Rows are points. Each copy is the shape, with its points in the same order, turned, moved and blurred by noise. Some copies are also mirrored. Which?
In the rows, zero is written as 128.

Shape (6 x 3):
[[177 133 212]
 [147 193 139]
 [ 92  46 109]
 [147 127  84]
 [124 178 120]
 [ 94 121  57]]
Copy 1:
[[210 113 170]
 [106 117 187]
 [155 100  37]
 [ 95 165 127]
 [104 117 157]
 [ 77 137  84]]
Copy 1 is: only turned
Copy 2, 6 rows:
[[ 92 220 116]
 [117 163 197]
 [116  65  73]
 [165 111 147]
 [117 130 191]
 [145  53 156]]
Copy 2 is: mirrored

Shape:
[[177 131 249 128]
 [195 134 178 224]
 [146 113  87 132]
 [ 84 180 118 114]
 [ 99 108 144  87]
 [ 86 128  94 106]
 [107 178 108 125]
 [172 124 113 117]
 [110 140 104  67]]
Copy 1 (9 x 4):
[[122 219 213 148]
 [226 197 159 109]
 [156  91 116 136]
 [ 84 134  98  82]
 [ 80 129 118 164]
 [ 99 107  87 130]
 [107 122 109  83]
 [156  94 154 125]
 [ 86  87 133 128]]
Copy 1 is: only turned
Copy 2:
[[123  48  19 129]
 [174  79  57 233]
 [177 159 134 160]
 [ 80 189 120 149]
 [115 131 134  92]
 [117 174 156 135]
 [103 187 109 155]
 [170 157  98 150]
 [116 189 121 105]]
Copy 2 is: mirrored
Copy 3 (9 x 4):
[[199 149 219 137]
 [222  85 124 170]
 [136 149  69 110]
 [ 70 164 113 166]
 [ 93 161 143  94]
 [ 68 153  92 118]
 [ 93 164  98 168]
 [158 174  96 110]
 [ 83 200 103 108]]
Copy 3 is: only turned

Shape:
[[104 148 162 164 184 132 154 216]
 [107  89 177 103 114 105  83 145]
 [101  80  67 141 121 153 152  73]
 [ 58  83 200  98 170  84 108  95]
 [106 200 124  49  88 116  76 105]
 [189 109 138  88 116 121  77 117]
 [156 196 125  82 168 138 120 167]
 [144 201  93  92 122 110 197 117]
 [112 100 182 190 177 105  89 175]
 [167  90 100  78  85 198 168  96]
 [129 174 103  51 182  60  90 218]
 [ 52  99 170 132 186 140 138  77]
 [ 82 106 182 165 111 179 138  79]]
Copy 1, 13 rows:
[[192 115 110 173  72  89 196 146]
 [114 107 138 107  87  72  91 158]
 [ 70 154 159 111 151 181 155 119]
 [ 65  91 165 163  39  85  97 127]
 [172 137 184  63  83 114  55  64]
 [137  95 139 104 162  96  54 134]
 [219 112 156 134 128  89 119  72]
 [166 179 118 116 137 115 141  20]
 [147  84 100 177  71 108 127 193]
 [104 179 184  91 217  98 126 115]
 [199  26 119  86  83  69 133  59]
 [ 74 125 187 187  63 133 140 127]
 [ 96 191 173 162  91 131 110 176]]
Copy 1 is: mirrored
Copy 2, 13 rows:
[[141 169 185 149 204 114 164 183]
 [166  97 162  83 139  66 102 132]
 [143  86  98 198  85 134 108 116]
 [163  58 210 140 168  46  99  87]
 [ 55  79 121  76 141 106  46 138]
 [134 133  97  66 130  94 119  80]
 [ 61 148 119 106 201 106 124 138]
 [ 21 151 134 163 115 126 119 132]
 [201 147 193 112 192 121 140 121]
 [106  83  51 142  74  89 167 132]
 [ 96 199 146 109 227  43  56 150]
 [163  46 189 190 160 103 124  93]
 [155  30 171 135 121 151 159 125]]
Copy 2 is: only turned
Copy 3:
[[161 166 127 201 184 135  89 171]
 [133 103 178 113 107 101  69 139]
 [102 109 105 108  99 208 137  74]
 [103 117 209 155  75 113 130 162]
 [118 150 166  40 159  58 141  90]
 [141  52 121  85 138  77  89 109]
 [141 129 109 123 223  78 128 129]
 [ 89 169  47  99 167  97 154 115]
 [197 115 156 207 117 122  80 145]
 [107  78  75  32 146 185 110 129]
 [ 85 136 148 172 234  32  84  97]
 [126 126 177 154  97 174 174 157]
 [175 135 145 100  79 185 144 158]]
Copy 3 is: only turned
Copy 4, 13 rows:
[[ 95 123  97  92 202 215  86  74]
 [100  74 155 176 146 119 106 120]
 [172 182 160 137  70 138 129 134]
 [115  67 212 195 132 200 155  83]
 [ 48 114 148 144 115 111 207 184]
 [128  91 176 113 156  79 130 143]
 [ 72 131 131  71 173 153 184 121]
 [137 192 137  86 173 162 208 155]
 [ 95 109 154 152 183 176  40  75]
 [201 118 127  86  81 112 146 176]
 [ 53 109  98 111 206 106 204  53]
 [130 105 191 144  93 229 118  98]
 [138 120 182 145  80 208  70 179]]
Copy 4 is: only turned

Shape (13 x 9):
[[144 135 208 124 135  93 188 180 139]
 [ 73 197 114 115 147  59 158  35 150]
 [153 191 108 119 147  57 154 100 164]
 [ 90 131 178 150 114 128 116 142 180]
 [134 157 165 184 136  93 166  94  46]
 [244 150  97 111 107 151 109  94  99]
 [ 96  79 136 118  94  98 110 119  69]
 [125 160 104 172  40 173 123  92 146]
 [108 188 160  90  95 120 130 160  74]
 [113 180 183 138  93 169 157 115  98]
 [ 76 115 106 150 106 196 146 133  70]
 [170 148 181 177 158 145   7 100 154]
 [160 133 156 126 126 102 131 101 153]]
Copy 1 (13 x 9):
[[118 129  85  83 102 124 176  96 207]
 [129 159 121 166 159 222 134 230 158]
 [176 180 130 128 159 195 136 166 194]
 [143 116 127 159 108 136 204 122 144]
 [108 174  77 139  52 225 119 124 163]
 [186 209 115  98 163 215 106  41  91]
 [128  76 104 168  94 193  94  99 119]
 [219 142  73 167 119 205 182 117  69]
 [127 146  43 182 150 149 117  83 164]
 [118 158  35 153 111 165 176 109 112]
 [158 121  50 167  68 142 108 127  54]
 [122 203 203 194 119 169 189  46  95]
 [141 143 132 114 138 186 176 110 152]]
Copy 1 is: mirrored
Copy 2:
[[ 86  87 151  59 110 137  72 200 140]
 [118 111 229 121 115  57 193 122 107]
 [116 104 191 124 105  51 142 163 178]
 [130  95 143 148 137 142 100 188  91]
 [118 193 140  38 115 110 161 173 124]
 [173 156  76 105 145  69 114 115 227]
 [122 157 145 104 165 196 153 127 147]
 [208 147 104 160  84 124 130 129 114]
 [128 177 185  95 128 135  59 127 138]
 [151 152 131  80 106 113  79 131  83]
 [103 189  90 132 105 166 121  94  97]
 [170 152  89 155 234  70 115 220 120]
 [138  93 138 104 147 101 128 163 156]]
Copy 2 is: mirrored
Copy 3 (13 x 9):
[[217 148 120 127  89 112 107 112 182]
 [ 53 108 143  64 142  68  80 187 203]
 [104  63 112 115 118 106  78 136 192]
 [164 132  97  79  99  93 126 166 100]
 [132 160 141 193 167  59 102 148 165]
 [ 65  77 143 202 102 144 123  70 108]
 [ 96 215  87 144 117 115 144 134 136]
 [101 125 139 101 164 123 100 114  46]
 [131 157 107 109 142  70 163  68 163]
 [153 155 171 115 145  62 131 100 109]
 [122 192 146 126 184 136 183 146  93]
 [122  68  78 162  50  35 154 165  57]
 [125 114 122 132  79 110  94 137 143]]
Copy 3 is: only turned
Copy 4:
[[172  98 113  35 110 116 111 128 175]
 [119 207 126  71 106  56 139 102  30]
 [118 186 170  79 117  73 100 113 112]
 [149  68 133  99 109 112 158 104  98]
 [148 179  90  46 132 195 105 133  86]
 [155 184 145 174 196 138  44 133 130]
 [173 159  70 144  89 155 155 154 108]
 [154 135 117 170 150 147 121  24  82]
 [156 169  91  90 171 128 182 120 151]
 [160 127  80  89 188 147 136  81  99]
 [112 115  25 153 143 162 136  89 101]
 [143  79 208 138 175 160 136 181  52]
 [169 129 146 105 122 104  95 132 106]]
Copy 4 is: mirrored

Shape, 16 rows:
[[126 128 164 134 152 101 206 168 180  94 138 163]
 [124 116 157 122  86  98 128 145 140  84 156 163]
 [148 103  91 134 139 133 119 150 113 182 162 115]
 [130 118 144 149 133 158 151 162 172  80 165 110]
 [121 152 138 146 130 160 126  25 119 104 115 120]
 [131 118 148 123 159 109 133 149 103  85  63 154]
 [151 125 167 149  94 144 151 130 137 189 127 181]
 [103 140 138 130 104 140 139 142 151 190 166 158]
 [108 185 102 120  75 149 115 156 101 121 103 118]
 [133 127 163 151 168  99 137 139 107  87 132 119]
 [111 101 145  23 147 168 115 172 105  84 172 126]
 [143 108 149 120 153 117 185 165 157 115 166 249]
 [154 107 152  56 145 141 141 108 162  93 170 108]
 [138 136 139 134  88 145 176 147 101 143 156 116]
 [150 200 155 144 150 128 125 155 150  79 170 215]
 [134 137 128 118 160 121 141 168 109  77  83 112]]
Copy 1, 16 rows:
[[109 182  84 176 121 141 131 130 142 108  61 131]
 [134 156 108 155 127 133 119  73 163 131 136 151]
 [ 97  88 118 112 109 121 134 125  69 149 157 128]
 [130 155 113 174  74  99 125 147 144 119 131 148]
 [187 158 162  83 136 148 125 191 165 171 156 130]
 [131 192  63 117 176 120 166 135 138 134 148 131]
 [107  80 106 108 142 162 120 129 166 105 120 100]
 [137  71 131 137 134 142 107 116 115 103 116 122]
 [158 137 150 120 174  57 123 109 127 118 165  88]
 [130 191 105 143 120 145 178 127 121 138 146 130]
 [164 183  56 148 109 117  64 109  69 105 198 141]
 [135 137  29 124 105 161 108  83 147 113  51 138]
 [121 192 112 129  94 151  61 144 110 123 162 165]
 [117 121 127 153 114 123 112 117 131 137 145  62]
 [178 168 105  93  85 123 146  78 156  75  79 132]
 [124 207  88 133 153  88 163 143 114 127 148 121]]
Copy 1 is: only turned
Copy 2:
[[ 96 125 104 101  76 198 195 120 130 101 177 139]
 [ 96  78  88 139 129 158 206 116 140 131 113 119]
 [ 76 142 131 122 130 102 105 148 118 125  96 109]
 [102 114 138 122 143 173 195 170 110  88 146 112]
 [194  70 156 122 154 117 146 159 175 147 134 158]
 [149 153  73 151 121 188 164 142 159 139 110 174]
 [ 93 139 105 121 132 100 160 106 149 180 178 116]
 [ 85 108 131 115 109 120 145 127 114 180 150  82]
 [127  90 114 197 162 161 118 140  91 171 126 130]
 [122 115  85  93 134 175 163 165 140 114 111 171]
 [166 123  72 137 133 179 161 146 105  93  71  33]
 [ 78 143  99  90  96 196 181  66 182 122 158  88]
 [173 107 115 103 114 129 186 125 109  69 107  91]
 [ 96  94  87 138 146 122 126 144 117 121 167 112]
 [112 105 126  79 169 228 178  71 130 155 141 127]
 [141 143  85 154 129 195 146 158 117 109 113 169]]
Copy 2 is: mirrored
Copy 3:
[[197 132 111 149 110 126 153 127  33 109 147  58]
 [127 126 107 173 121 163 173 142  84  98 144 135]
 [ 76 125 110 134  83  82 115  91 113 112 100 118]
 [155  98  94 167 126  95 134 120  77  69 173 106]
 [161  63 100 135 105 158  69 155 162 141 145 135]
 [140 125 125  96  96 125 164 163  98 164 186  95]
 [140 130 111 182 111 104 111 126  59 180 106 144]
 [111 109 110 188 143 105 118 100  83 136  77 106]
 [ 81  91  90  98 183 133 123 117  97 142 145 138]
 [144 110 116 133  74 143 149 113 115 133 185  92]
 [ 66 144  67 178 147 118 156 170 140  86 176  50]
 [179 150  75 185  83 107 205 157  52 142  94  78]
 [132 166 100 186 112 134  97 159 135  70 154  71]
 [ 99 121  73 157 110 134  94 100  59 126 137 122]
 [205 123  51 169 148 121 203 109 121 140 128 110]
 [128 130 110  84 118 126 153 134 101 127 202  88]]
Copy 3 is: only turned
Copy 4, 16 rows:
[[191 191 141 144  86 144 124 126 137 113 134  72]
 [165 137 162 154 141  95 147 110 116  91 166  93]
 [139 137 130 161 165 167 135 123  68 178 163 159]
 [185 179 126 149 176 134 133 160 119 114 125  93]
 [ 87 127 119 154 136  82 176 154 124 118  60 158]
 [112 124 161  91 112 145  96 116 140  98 126 115]
 [189 118 169 123  95 109 172 129  85 174 135 142]
 [185 134 149 163 138 112 164 105 108 197 143 127]
 [127  89 111 116 170  97 142 139 164 164 173 123]
 [113 167 140 115 142 159 149 112 120  95 126 104]
 [133  75 174 199 191 164  99 136 110 125 129  42]
 [176 185 215 165  65 119 109 133  95 148 158  71]
 [158 116 147 217 144 165 140 157 112  93 104  98]
 [158 116  99 132 134 125 168 139  88 157 155  97]
 [134 192 218 143 122 107 170 166 161 139 164  82]
 [113 130 124 102 141 165 100 136 154 105 135 104]]
Copy 4 is: mirrored

Shape, 15 rows:
[[112 115 145 155  89 101 133 143 177  90 166 140]
 [ 38 134 141 157 177 189  44 174  62 216  92  87]
 [229 140 159 155  90 138 149 139 120 201 106 108]
 [ 26 168 177 138 139 179 112 139 126 128 118  43]
 [203 128  92 196 149 103 149 174 123 200 107  24]
 [ 65  93 103 113 112 127 108  77 223  64 110 164]
 [119  62 172 157 124 107 132 168  91 197 126  67]
 [100 101 128 156 155 208  65 175  55 154 136  44]
 [124 134 115  81 145  79 175  98 137 106 147 137]
 [ 97 123 150 123  99  74  77  85 132  58  89 113]
 [ 53 116  92 143  62 130 154  68 122  68 121 140]
 [123 156 118 136 107  78 147 132 152  32 149 178]
 [ 94 154  90 115  57  71 103 110 162 122 165 126]
 [143 125 126 157 113 119 153 227  97 188  61  78]
 [139 135 147 240 164 122 129 152  82 225 110  76]]
Copy 1 (15 x 12):
[[ 96 143 138  96 129 151 115 174 105 107 121 118]
 [182 157 158 175  63  38 144 102 233 192 176 179]
 [144 136  41  92 141 112 100 142 205 165  32 176]
 [172  87 145 162 118 100 118 154 182 132 220 183]
 [153 103  88  77  62  86  42 133 155 199  50 202]
 [160 128 178 137 131 228 154 152  87 134 134  85]
 [162 177  69 143  97  61  52 150 145 175 129 153]
 [124 120 106 206  45  54 122  99 189 173 156 192]
 [127 103 137 127 196 144  79  97  93 146 108 104]
 [177 129 153 158 162 130 167 170  62 111 104 141]
 [118  91 122 141 159 153 179 172  73 186 162  84]
 [ 86  89 163  96 162 131 141 145  70  97  86  82]
 [ 92 139 179 124 180 148 124 178  93 187 112 148]
 [165 116 106 127  80  45  60 183 201 177  68 132]
 [173 142  80  57  66  31  96 111 169 200 118 190]]
Copy 1 is: mirrored
Copy 2 (15 x 12):
[[103  78 162 134 117 156 114 158 192 116 114 129]
 [231 104  79  64 172  68 213  77 124 116 127 220]
 [128  75 140  77 145  40  44 129  89 153 152 100]
 [141  84 130  83 195 150 155  51 186  91 147 217]
 [125  53  85  25 129 109  66 142  43 167 142 173]
 [ 94 104 147 124 171 203 172 143 191  59  76  72]
 [222  55 108  83 135 133 102 114 130 172 164 145]
 [222  92 126  97 125 113 140  66 100  85 111 223]
 [ 88 122 161 120 141 183 160 148 125 127 191  94]
 [ 87 120  76 165 129 170 140 102 182 115 123 111]
 [114 169 141 167 204 199 124 153 165 113  97 131]
 [ 50 140 171 150  94 166 137 164 177 127 117 121]
 [ 77  70 114 180 171 139 135 194 155 109 138 152]
 [148  53 128  64 151  96 117  98  88 222 109 164]
 [185 106  84  18 137  73  83 139 116 164 153 180]]
Copy 2 is: mirrored
